Every row gives one point. Examples show where two turns around zero, p and q, send a point. Where does a point land after both, in the order given? Backwards means that the second turn is done in reverse. Each puzzle has new turns, and all numbers are rounded.

Turn p:
[ 3 29] => [-20  21]
[ 20 -18] => [27  3]
[-14  15] => [-21  -1]
[-29 -24] => [ -1 -38]
[20 -1] => [14 14]
Turn q:
[-6 -7] => [-9 -2]
[  7 -48] => [-25 -42]
[-10   7] => [-3 12]
[ 7 30] => [24 19]
[ 1 18] => [12 13]
Where do these land?
q, then p: [19 20] => [15 23]
q, then p backwards: [6 6] => [ 6 -6]
q, then p: [-11 -28] => [ -6 -29]
q, then p: [-31  22] => [-34  17]
p, then q: [ 16 -20] => [ 19 -17]

Turn p:
[  6  -8 -10] => [ -1  -4 -14]
[ 15 -23  39] => [45 14  2]
[ 6 12  0] => [-8 11  2]
[-28  18 -29] => [-37 -23  10]
Turn q:
[ 19 -13  22] => [25 -2 20]
[-47  26 -28] => [-42  21 -39]
[16 -3 -7] => [  2 -17   5]
[  1 -30   3] => [-4  3 30]
[20 21  8] => [ 22 -14 -15]
[-9  0  2] => [-3  9 -2]
Where do these land?
p, then q: [ -9   1 -11] => [-8  9  8]
q, then p: [  7 -25 -13] => [23 -6 17]
p, then q: [-24   8  21] => [28 13 11]
p, then q: [ 29 -12 -18] => [-27 -20 -13]
p, then q: [  5 -20  26] => [ 20 -26   4]
p, then q: [-7 48 -5] => [  4  43 -22]

Turn p:
[-14  39 -26  24] => [ -7  41  33 -14]
[ 25 -20   2 -21] => [  8 -10 -36   3]
[-31  30 -17  -6] => [-34  19  22 -14]
[  8 -48  12   0] => [ 14 -27 -19  35]
[ -3  31 -15  12] => [ -2  27  17 -17]
[ 17 -31  45  -9] => [ 23 -50 -17   5]
Turn q:
[ 31 -10  21  35] => [-18   0  49   6]
[-37  16  -9  27] => [  5   0 -16  47]
[  0 -10  35  -8] => [-31  18   1 -11]
[-11 -12 -32 -46] => [ 18 -21 -41 -31]
[23 -8 12 28] => [-11  -3  37   6]
[ -6  24 -27 -35] => [ 37   5 -30 -16]
Where do these land?
p, then q: [ 6 21 10 15] => [ -4  17   4 -22]
q, then p: [-21  45  -1  36] => [ 46  23  31 -12]
q, then p: [-15   4   0 -32] => [-18  26 -16  -4]
p, then q: [ -1 -36 -22 -28] => [ 17 -31  -6  36]
q, then p: [ 24 -14 -21 -32] => [-13 -12 -44   0]
p, then q: [  7 -20  34  40] => [-25  -6  47 -18]

Turn p:
[-47  11 -18  43 -19  -2] => [-30 -11   8  32 -41 -32]
[24  1  7 17 13 -9] => [  9  19 -25  -8  -1  -5]
[ 12   1  10 -30  24  -9] => [ -5   6  -5 -25  23  23]
[  5  18  12 -12  11  19] => [-2 20  7  9 14 19]
[ 16   1 -13 -10   2  -1] => [ 13   0  -2 -11  -6  15]
[ 12 -24 -12   0  -4   0] => [ 20 -19 -11  -4  -1  -1]
[ -6   1  -6  18 -30 -14] => [  5  -4  11  -1 -22 -29]
[-16 -10  19 -26   3  15] => [ -9 -11  15   6  33   8]
Turn q:
[ -4 -26  -6 -11 -14 -10] => [ -4 -23 -19   8  -2 -14]
[ -4  10  20   4 -12   4] => [  4  20   0   7 -12  -8]
[-20 -12  16  -1 -23  39] => [-21  20 -29  18 -28   8]
[ 30  18  -5  11 -11  10] => [30  7  7 10 -2 22]
[  0   1   0 -14  48 -23] => [-20 -18  39 -22  15  -9]
[ 16   7 -10  28  -3  -5] => [20  8  1  8 24 11]
[-18   2 -13 -16  15 -15] => [-11 -12   2 -28   4 -10]
Where do these land?
p, then q: [ 21   6   4 -13   1 -19] => [  5 -12  12 -12 -24   5]
p, then q: [-26 -22  15 -12   1  29] => [-32   7  10  15  31   1]
p, then q: [-29 -12  25   9 -11   9] => [-14   7   9   0  31 -24]
p, then q backwards: [ -2   5 -22 -10  -7 -17] => [  1  11  -5 -27   7   5]
p, then q: [ 26  11 -15   2 -15  -2] => [ 27  -3   4  11 -19   6]
p, then q: [ 18  34 -19  -8   2 -15] => [ 16  11  -8  -6 -40   7]
p, then q: [-23 -35  11  11   5  14] => [-18 -11  -4   5  41  -5]
p, then q: [15 13  1 21 24  2] => [ 18   8 -11 -22   5  19]

Turn p:
[  8  -8 -15   7   5 -31 -14  15] => [ -3  -3 -22  21  -9  -7 -10  25]
[ 22   4  -9  25 -16  13  12   5] => [ 24  10 -13  -8 -11  27  -4  -3]
[ -2 -19  16  18  -8  10  11  13] => [ 12 -20  13  -6 -17  18   0   4]
[ -9  -8 -13  11 -23  19   7 -23] => [  8   7   4  11 -11  17  13 -33]
[ -1 -22  -4 -25  16 -13  16   4] => [-25 -28 -15  -2   8  -3   9   3]
[-17 -20 -33 -17  -9  -1 -30  15] => [-21   9 -12  19 -33 -21  26   6]
[-13  16  18  12 -27   7 -27 -22] => [ 19  21  28  11 -11 -16 -15 -23]
[ 32 -14  23   1  27   8  20  -1] => [-16 -18   0 -29  12  28 -23   7]
[ 21  23  14 -27  10 -12  23 -20] => [ -5  -6 -15 -22  41 -10 -18 -16]
[-20  23   6 -26  -2   3 -21  16] => [  0  12  12 -11   1 -41  14   8]
[-19  24  -3  23  27  -3   4  -2] => [ 8 13 18 15 29 10  7 21]
Turn q:
[ 31 -14  22   1  26 -14   7  -2] => [  9  -4   6   5 -21   0  28  35]
[ -6  18 -31  26   0 -15  28  20] => [-35  21  -8  -3 -14  37  -6 -11]
[-30 -10 -28 -23  10  24 -24  -5] => [ -6 -11  -6  20  48  -9 -25   0]
[-30  -2 -19  12 -18   1  19  -6] => [-25  17   1 -16  20   5  -1 -24]
[-10  23 -20   5  20  12   4 -14] => [  5   4 -14  12  22  30   2  -7]
[ 22  11  20  -6 -30 -29 -11 -22] => [ 31  28  -1  -4 -27 -26   6 -10]
[ 13 -13   1   4 -32   1   3   5] => [-10   0 -11 -18 -17 -23  -1  -9]
[  5 -12  19  -3  15 -17  15  22] => [ -8  -3  24  -8 -18   6   4  26]
[ -5 -10  15   3  11  12 -26   3] => [  7 -25  13  17   5 -11   3  -2]
[ 11  11  20 -18  -2  26 -15  -2] => [ 32 -26  -6  -5   2  -7  -9   1]
Where do these land?
p, then q: [-30 -13 -26 -11 -17   2  15 -13] => [-15  18  -9 -21  10  10  36  -5]
p, then q: [-22   4  -1  11  21 -12   8   5] => [-15 -18  14  -1 -10  15  12   9]
q, then p: [  0  10  -3  -3   5  12 -35  -7] => [ -5   7  -5  17  -7  24 -22   6]
p, then q: [ 8 -5 -7 33 -5  3 -5 33] => [ -9 -21 -20 -16 -27  -4 -21  -6]
q, then p: [ 19 -16  48 -12  -4 -13  10  -1] => [ 15 -34 -23 -27  -7 -21 -16  -1]
q, then p: [ -9 -10  -8   0 -31 -22  29 -44] => [  5  10 -18  -8  58 -24   8  -4]
q, then p: [ 15  24   0  -4  -5  -5 -11  24] => [  8  18  -1   3 -31  -4  -8 -12]
p, then q: [-14  10  -2  -2  18  30  10  -2] => [ 16  -8  10 -22  11  21   2  13]
q, then p: [ 34  -4   0 -11  17   6 -22   4] => [ 14  -5 -22   9 -28  16  -1  18]

Turn p:
[ -4  20   1 -21  -5  25  28  -6 -47] => [ 42 -14 -16 -25  15  18 -12  -7  31]
[ -6 -11 -10  -8  11 -31  -8  -1  16] => [-25  12  -5  21 -10  12 -11   2 -11]
[  0  41  -5 -26   6 -13 -23 -12  31] => [-25   6   1  40  34 -12 -15  -5  21]
[-10   5  -5   2 -38  19  22   6 -30] => [ 29  17   0 -41   0   1   0 -12  21]
[ 41  35 -24 -22  11 -17 -11 -25  17] => [-26  -7  -4  42  11   3   6  17  49]
[-11 -10  25  24   3   3  -8  15  -5] => [  6  -5  -4 -15  -3 -20   0   5 -32]
[ -8  -8  23  18  -7 -14   6   4   0] => [ -7   7  -2 -20   2  -6  -3  15 -22]
[ -7   2  -5   6  -6  19  38  21 -10] => [ 41  10  18 -16  -4   9  -4   7   2]
[-20 -14   2  33  11  15 -14 -16  -5] => [  7  -2 -15  -3   4  -4  32 -12 -31]
[ 17 -27   3 -13   9  -2 -13 -10  31] => [-34 -18  22  15 -10   9   6  -5  -8]
[  9 -33  -5   6   6  -3 -18  25   2] => [ -7  -8   6   4 -40 -10  -2  -6 -18]
Turn q:
[ 26 -18  12  24  -8   6 -20   4  22] => [ 40 -12  10   8   0  21   6 -15  12]
[  5  -7   3  17  33  21  13  10 -12] => [-16  -6 -19  33   9  11   7 -13  11]
[ 25   6  15   0  32  10  29 -25 -16] => [-34 -19  12  25   0 -12  30 -16  13]
[-29  14  12  11  12   3  26  23  -1] => [-22  30  -9  13  23   3  -9 -16 -12]
[-28  17 -23  16 -21  -7  19  -6 -12] => [ -1  18 -14  -2  14 -18   9  17 -38]
[ 22  20   1 -30 -14   0 -31 -21 -13] => [ -1 -29  25 -11 -36 -14 -15  13  -6]
[  2 -16  20 -27   5  22  11 -17  17] => [ -8 -13  -2 -20  -4 -15   2 -34  24]
[  3   6 -25 -16 -17 -14  17  13  -8] => [-14  -6  -1 -23  16   5   0  25 -16]
[  6 -12 -22   5  -7   0 -21  12 -16] => [ 12 -11 -17   1 -11  18  -5  23  -5]
[-32 -12  22  22  -1 -34 -29  25  -2] => [ 19  55   0   5 -18  29 -11   7   1]
[  1   2 -15 -23 -13  -6 -13 -18  42] => [ 25  -8  14 -30  10 -28 -14   8  18]
Where do these land?
p, then q: [ -4  31  -3  18 -20 -19 -26   3   4] => [ -4  27  18   8  18 -12  -8  34  -2]
q, then p: [ 26  34 -48   0 -10 -34 -17  -5 -38] => [ 31   2   4 -31 -45 -31 -39   3 -25]
p, then q: [-15 -11   7 -12   0  35  12  17   4] => [ -4 -18  17   1 -30   4  16 -16  13]
p, then q: [-20 -24  26  -2  -3   6  13  -7  -9] => [-24 -19 -15  -9 -26  -3  -5  -3   7]
q, then p: [-14 -10   0 -28   9  15  23 -19  20] => [-27  14  -4  24  10  30 -12  -2  -4]
q, then p: [  3   2  23 -27  27  15   6  -5   0] => [-25  18   1   0  22   8   8 -17 -21]
q, then p: [ 22 -17  -5  14 -27 -22 -27  11   5] => [ 11 -32  30 -14 -13 -14  -3   4  21]
p, then q: [ 5 -6 16 11 -3 -6 24 16 13] => [-15   3   9  -3 -11  24 -17 -10  -6]
p, then q: [-23 -20   0  -9  35   8  10   5   8] => [  2 -21 -16  22 -26  11  16 -11 -13]
q, then p: [ 21  22 -16  35  -8   1 -18 -16  -6] => [  7  -9  -5 -26 -31 -14  10  31  -7]

Turn p:
[ -3 -30  10  -6  -6  -5 -14   6   7  13  -1] => [  1 -11   1  -6  20   9  25   2  -5 -13   9]
[ 0  8  2 17 11  2 -8 -6 -8 -4  4] => [-10   9   2   6  -5  -9  -6 -12  -7  -8  -8]
[-12  10   6  -3  -6  10   1  -5   5  -1  11] => [ -3   2 -18  11   0   5  -9   3  -3   1   4]
[10 13 -2  4 -4 -8 -6 12  9 -8 -1] => [ 7  8  5  3 13 -9 -9  2 11  3 -9]
[ -7 -13 -11   2  -2 -13  10  16   6  20   4] => [-17  -7   7 -17  10  11   5   7  17  -2   9]
[ -5   2  -6  -3  -9   8   6 -24   9 -10   9] => [ -2   1 -16   3  -9  -5  -6  21 -15   4  -1]
[-10  11 -36  -5  33   4   2   8  -9  -1   0] => [-21   0   6   5 -29   5   5  -2  25   7 -26]
[ -4   8  18  -8  -3  -2   5 -26  -3 -12  -2] => [  9  -3  -5  16 -12 -14  -6   5 -18   4  15]
[48 10 17  6  3 -3 -1  8  0 20  8] => [ 28  15  10 -18   3  -6 -16 -10  13 -34   6]
[ -7 -26  17  -1  -6   3   2   4   7 -11   4] => [  1   6 -12  -4  14  -1  23  -1 -11   6  14]
[  1   9 -10  -1  -6  -1   1   2 -14  -1   8] => [ -2   9   9   4  -6  12 -10   4   0   3  -3]
[-11  -2  -5  -1  -4   6   3   5  -8  -5 -43] => [  6 -28  10  -4  -1   0   4 -18  -6  28 -10]
Turn q:
[-14  12   8   1 -16  -2  -4  10  -7 -13   2] => [ -3  13  -6   0  -2  -6  14   0   5  20 -11]
[  8  13  -5  -1  -4 -13 -20 -11   6  15  -1] => [-13  -3  -2  -6  21   7   2  -5  -4   6  21]
[-9 -1 23  1  3  4  6 -9  4  1  8] => [ -5  -2  -6  -2  -8  -2 -12 -11 -14   6 -15]
[ 11   4  -5   5   7  11   6  -7   8  -4 -16] => [  9  -9 -11  -2  -9  12   5   0  -2 -13   8]
[ 30  13   2  -8  -3   1 -15  -5  -5  14   8] => [ -4   0 -18  -2  28   6 -13  12  -3  -1  13]
[ -2  -8  -9  -6 -11  14 -17 -13   1   7  12] => [ -2  13  -1 -16  10 -18  -4  -2  -9  -9  11]
[ -2  12 -20  13 -16  -7   9  10 -11 -18   1] => [ -9  12  -3   3 -14   0  18  15  25   6   4]
[-22  -7   8   2   8   8   9  12   8  11 -16] => [  9 -11  13  -4  -4   4  12 -16  -3  -8 -23]
[ -5 -14 -10  11   3 -11 -11   3 -19   1   2] => [-9 13 23  8  2  0  5 13 -5 -2  4]
[-20  11  18 -14  -9  -7  12 -21  18  -7 -19] => [  5  -1 -13   2 -14   5   3 -43  -2  14   1]
[  0 -22  -1   7  -6  -8   5  21 -12 -19   7] => [ 11  14  20   6 -13  -4  -4  21  10  10 -10]
[ 26 -12   1  -1 -10  -1  19 -12   4   9  12] => [ -2   5  -6  -7  -2   9 -34   2  13 -11   5]
[  3 -15   2  -1  38  -2  -8  15   9   3  15] => [  6 -30  20   7   4 -12 -12  17 -16  -2  -5]
[ -4  13 -13 -10  16  12   9   8  -5   0 -15] => [  8 -14  -8  15   1  -3  19  -2   7 -17  -4]
Where do these land?
p, then q: [ -9 -13 -11   4  15 -15  16  14   4  -7  14] => [-10 -17  -1  -5  -2 -11   3 -22  15   8 -15]
p, then q: [ 22   3   5 -20 -18  13 -13  -8  13  14   9] => [26 -3 -8  2 -1  0  2 34  5 -4 12]
q, then p: [-11  12  18 -12  11  11  22   9 -17 -14  14] => [-11 -19  24 -17  16 -11  -8  -3  -6  12 -16]
q, then p: [  4   7  10  -2   2   6 -19  10  -9  -8  -3] => [ -2   3  12 -12 -11   6  -5 -12  14  -1  -1]
q, then p: [-13 -15  17  10 -19  14   3 -14   6   3 -22] => [ 27  -7  -2  10 -22   6 -18   7 -16   7  -2]
p, then q backwards: [  5   6  13 -18  -5   3   0   6  -6  -2 -23] => [  1  -6   5 -17   8  -8   0   9  17 -10 -16]
q, then p: [  0 -15 -14  -1  -1   4  13  -3  -6  -8   1] => [ 8 10 -1  6 17 -9 -9  6 -3  5  0]
q, then p: [ 19   8 -18  18   5  -2 -12  13  13  20 -14] => [  6  15 -26  -6 -11   8  28  -6  12   6   7]
p, then q: [-12  18  -6  18 -15  -4  -9  12  -3  -9   6] => [-10 -12   4   0   9   5  21  -3 -25  -3  -2]
q, then p backwards: [-11  -6   1 -15  13  -9  -3  -9 -17   7   7] => [ -8  12  11  13   2 -12 -17  -6  -7  -9   1]
q, then p: [ 11  -6  -4  12   3 -17  -3 -18   6   8   3] => [ -6   9 -15  17   4  15   6  -3  -9  -8   2]
q, then p backwards: [ -5   2 -11   5  10  -2   4 -12  17  -5   8] => [ -6  -1   5   2  11  -5  14 -13  -2  12  -9]
